Every row gives one point. The points of each table are mixes of a few directions, plus a little noise. How many directions does each table use, and how many do they share? Where both have some left over, give the other angles between the two spaces (their principal angles), to ten degrees, smallest first.

First (5 x 2)
[[ 0.65  0.27]
 [ 0.51  0.21]
 [-0.44 -0.18]
 [-0.28 -0.12]
 [-0.44 -0.19]]
Second (4 x 2)
[[ 0.18  0.07]
 [ 0.33  0.14]
 [-0.83 -0.34]
 [ 0.32  0.14]]
Directions: first 1, second 1, shared 1

First (7 x 4)
[[ 0.19  0.19 -0.08  0.43]
 [-0.36 -0.45  0.05 -0.81]
 [-0.12 -0.23 -0.05 -0.30]
 [ 0.07  0.54  0.41  0.19]
 [ 0.08  0.49  0.35  0.20]
 [ 0.30  0.17 -0.24  0.66]
 [-0.14 -0.71 -0.45 -0.38]]
Second (7 x 4)
[[ 0.12  0.10 -0.28 -0.44]
 [ 0.23  0.00  0.09 -0.17]
 [-0.40 -0.15  0.32  0.83]
 [-0.50  0.11 -0.61 -0.05]
 [ 0.39  0.01  0.14 -0.31]
 [-0.45  0.08 -0.48  0.03]
 [ 0.63 -0.16  0.81  0.12]]
Directions: first 2, second 2, shared 0; angles 60, 70

First (8 x 8)
[[ 0.00  0.01 -0.01  0.00  0.00  0.00 -0.01 -0.01]
 [-1.43 -0.65 -1.35  0.19  0.49  0.77 -1.21  0.40]
 [ 0.33  0.15  0.32 -0.03 -0.12 -0.18  0.29 -0.09]
 [ 0.49  0.23  0.48 -0.06 -0.17 -0.26  0.42 -0.14]
 [ 0.40  0.19  0.38 -0.05 -0.12 -0.21  0.34 -0.11]
 [ 0.25  0.10  0.23 -0.03 -0.08 -0.13  0.21 -0.06]
 [ 0.01  0.00  0.01 -0.01  0.00  0.00  0.00  0.01]
 [-0.04 -0.02 -0.04  0.01  0.02  0.02 -0.03  0.01]]
Second (9 x 8)
[[-0.69 -0.16 -0.31  0.26  0.38  0.01 -0.21 -0.22]
 [-0.26 -0.11 -0.68 -0.07  0.15  0.26  0.06 -0.26]
 [ 0.76  0.48 -0.06 -0.50 -0.43 -0.05  0.91 -0.35]
 [ 0.62  0.22  0.29 -0.27 -0.38 -0.03  0.25  0.18]
 [-0.74  0.12 -0.33  0.02  0.09  0.06 -0.21  0.05]
 [ 0.08  0.50  0.07 -0.30 -0.33 -0.12  0.41 -0.01]
 [ 0.62 -0.56  0.78  0.50  0.32 -0.26 -0.19 -0.08]
 [-0.45 -0.09 -0.22  0.13  0.19  0.05 -0.20 -0.04]
 [ 0.06 -0.40  0.46  0.24  0.01  0.08 -0.83  0.72]]
Directions: first 1, second 4, shared 1

First (10 x 12)
[[ 0.41 -0.02 -0.12  0.61 -0.54 -0.13 -0.30  0.54  0.19  0.42  0.76 -1.08]
 [-0.26  0.00 -0.12  0.31 -0.07 -0.59 -0.03  0.25  0.36 -0.16  0.06  0.34]
 [ 0.15  0.34  0.01 -0.01 -0.42  1.11 -0.09 -0.18 -0.17  0.37 -0.16 -0.38]
 [-0.08 -0.18 -0.08 -0.21  0.49 -0.33  0.45  0.10 -0.14 -0.35  0.11  0.60]
 [ 0.06  0.19 -0.09 -0.10 -0.09  0.66  0.24 -0.01  0.10  0.12 -0.24 -0.13]
 [-0.24 -0.31  0.10 -0.44  0.60 -0.78  0.24 -0.15  0.35 -0.42 -0.55  0.42]
 [ 0.38 -0.16 -0.08  0.16 -0.04 -0.27 -0.23  0.12 -0.23  0.12  0.55 -0.62]
 [-0.25  0.22  0.42 -0.08 -0.36  0.72 -0.30 -0.31 -0.05  0.29 -0.41  0.05]
 [-0.38 -0.41  0.56 -0.03  0.35 -0.83  0.13  0.33  0.18 -0.19  0.09  0.63]
 [ 0.19  0.34 -0.62 -0.25  0.07  0.45 -0.11 -0.68 -0.57 -0.20 -0.19  0.17]]
Second (10 x 12)
[[-0.13  0.31 -0.53 -0.52  0.35  0.29  0.00  0.01  0.18  0.40  0.73 -0.18]
 [-0.03  0.06 -0.09 -0.09  0.06  0.06  0.01  0.00  0.03  0.07  0.13 -0.03]
 [ 0.10 -0.25  0.41  0.36 -0.26 -0.21  0.01  0.00 -0.15 -0.30 -0.54  0.14]
 [ 0.22 -0.53  0.93  0.87 -0.60 -0.48  0.00 -0.02 -0.32 -0.68 -1.22  0.31]
 [-0.11  0.32 -0.53 -0.49  0.35  0.27  0.00  0.00  0.19  0.40  0.69 -0.17]
 [ 0.03 -0.09  0.15  0.15 -0.08 -0.08  0.00  0.00 -0.06 -0.11 -0.22  0.04]
 [ 0.09 -0.19  0.33  0.33 -0.21 -0.17  0.01  0.00 -0.12 -0.25 -0.45  0.12]
 [ 0.08 -0.18  0.32  0.30 -0.20 -0.17  0.01 -0.01 -0.11 -0.21 -0.42  0.11]
 [-0.26  0.62 -1.07 -0.99  0.69  0.55 -0.02  0.02  0.38  0.79  1.41 -0.36]
 [ 0.03 -0.05  0.12  0.09 -0.08 -0.04 -0.01  0.00 -0.03 -0.07 -0.13  0.03]]
Directions: first 6, second 1, shared 0; angles 60

First (9 x 18)
[[-0.50  0.42  0.24 -0.22 -0.30  0.18 -0.12  0.08 -0.42  0.50 -0.10 -0.04
   0.11  0.20 -0.23 -0.04  0.00  0.10]
 [-0.78  0.43  0.74 -0.65 -0.10 -0.03 -0.15  0.26 -0.13  0.73 -0.10  0.08
   0.12  0.07 -0.14  0.15  0.12  0.07]
 [ 0.38 -0.20 -0.22  0.14  0.01  0.05  0.14 -0.11  0.07 -0.41  0.02 -0.06
   0.08 -0.02  0.00 -0.08 -0.04 -0.02]
 [ 0.16  0.14 -0.21 -0.02 -0.50  0.43  0.22 -0.14 -0.47 -0.23 -0.10 -0.21
   0.43  0.27 -0.32 -0.26 -0.10  0.12]
 [ 0.28 -0.15  0.34 -0.69 -0.30  0.20  0.52 -0.02  0.11 -0.56 -0.11 -0.14
   0.78  0.05 -0.32 -0.18  0.08  0.04]
 [ 0.76 -0.45 -0.41  0.22  0.09  0.03  0.31 -0.19  0.25 -0.82  0.07 -0.12
   0.16 -0.12  0.02 -0.13 -0.06 -0.06]
 [-0.44  0.36 -0.04  0.15 -0.19  0.12 -0.25  0.03 -0.45  0.53 -0.06  0.03
  -0.15  0.18 -0.07 -0.03 -0.06  0.07]
 [-0.87  0.23  0.27  0.37  0.75 -0.69 -0.78  0.26  0.33  1.15  0.13  0.41
  -1.12 -0.30  0.62  0.56  0.08 -0.15]
 [ 0.97 -0.72 -0.68  0.73  0.63 -0.33  0.09 -0.21  0.72 -0.87  0.22  0.04
  -0.41 -0.38  0.46  0.05 -0.06 -0.19]]
Second (9 x 18)
[[ 0.12  0.47 -0.49  0.53 -0.85  0.67  0.18 -0.28 -0.90  0.04 -0.20 -0.34
   0.39  0.47 -0.53 -0.42 -0.37  0.07]
 [-0.24 -0.33  0.65 -0.96  0.49 -0.40 -0.05  0.29  0.56 -0.08  0.13  0.24
   0.02 -0.27  0.25  0.28  0.45  0.06]
 [-0.33  0.45  0.59 -0.27 -0.41  0.16  0.29  0.06 -0.01  0.39 -0.25 -0.11
   0.46  0.11 -0.38 -0.03 -0.19 -0.07]
 [-0.21 -0.17 -0.01  0.42  0.80 -0.62 -0.45  0.14  0.60  0.42  0.18  0.31
  -0.88 -0.39  0.60  0.41  0.06 -0.17]
 [-0.14  0.14  0.48  0.01  0.10 -0.20  0.19  0.07  0.49  0.27 -0.13  0.03
   0.04 -0.17 -0.01  0.15 -0.16 -0.20]
 [ 0.47 -0.10 -0.45  0.09 -0.41  0.40  0.24 -0.20 -0.41 -0.57 -0.02 -0.22
   0.39  0.23 -0.27 -0.33 -0.06  0.11]
 [-0.12 -0.14  0.34 -0.01  0.52 -0.46 -0.07  0.15  0.68  0.21  0.05  0.20
  -0.34 -0.34  0.32  0.31  0.03 -0.18]
 [-0.30  0.11 -0.15 -0.63 -0.42  0.41 -0.24  0.04 -0.92 -0.03  0.07 -0.05
   0.29  0.40 -0.22 -0.23  0.35  0.39]
 [ 0.75 -0.42 -0.98  0.83  0.17  0.04 -0.07 -0.28 -0.07 -0.64  0.18 -0.07
  -0.35 -0.03  0.23 -0.15 -0.10 -0.01]]
Directions: first 3, second 4, shared 3
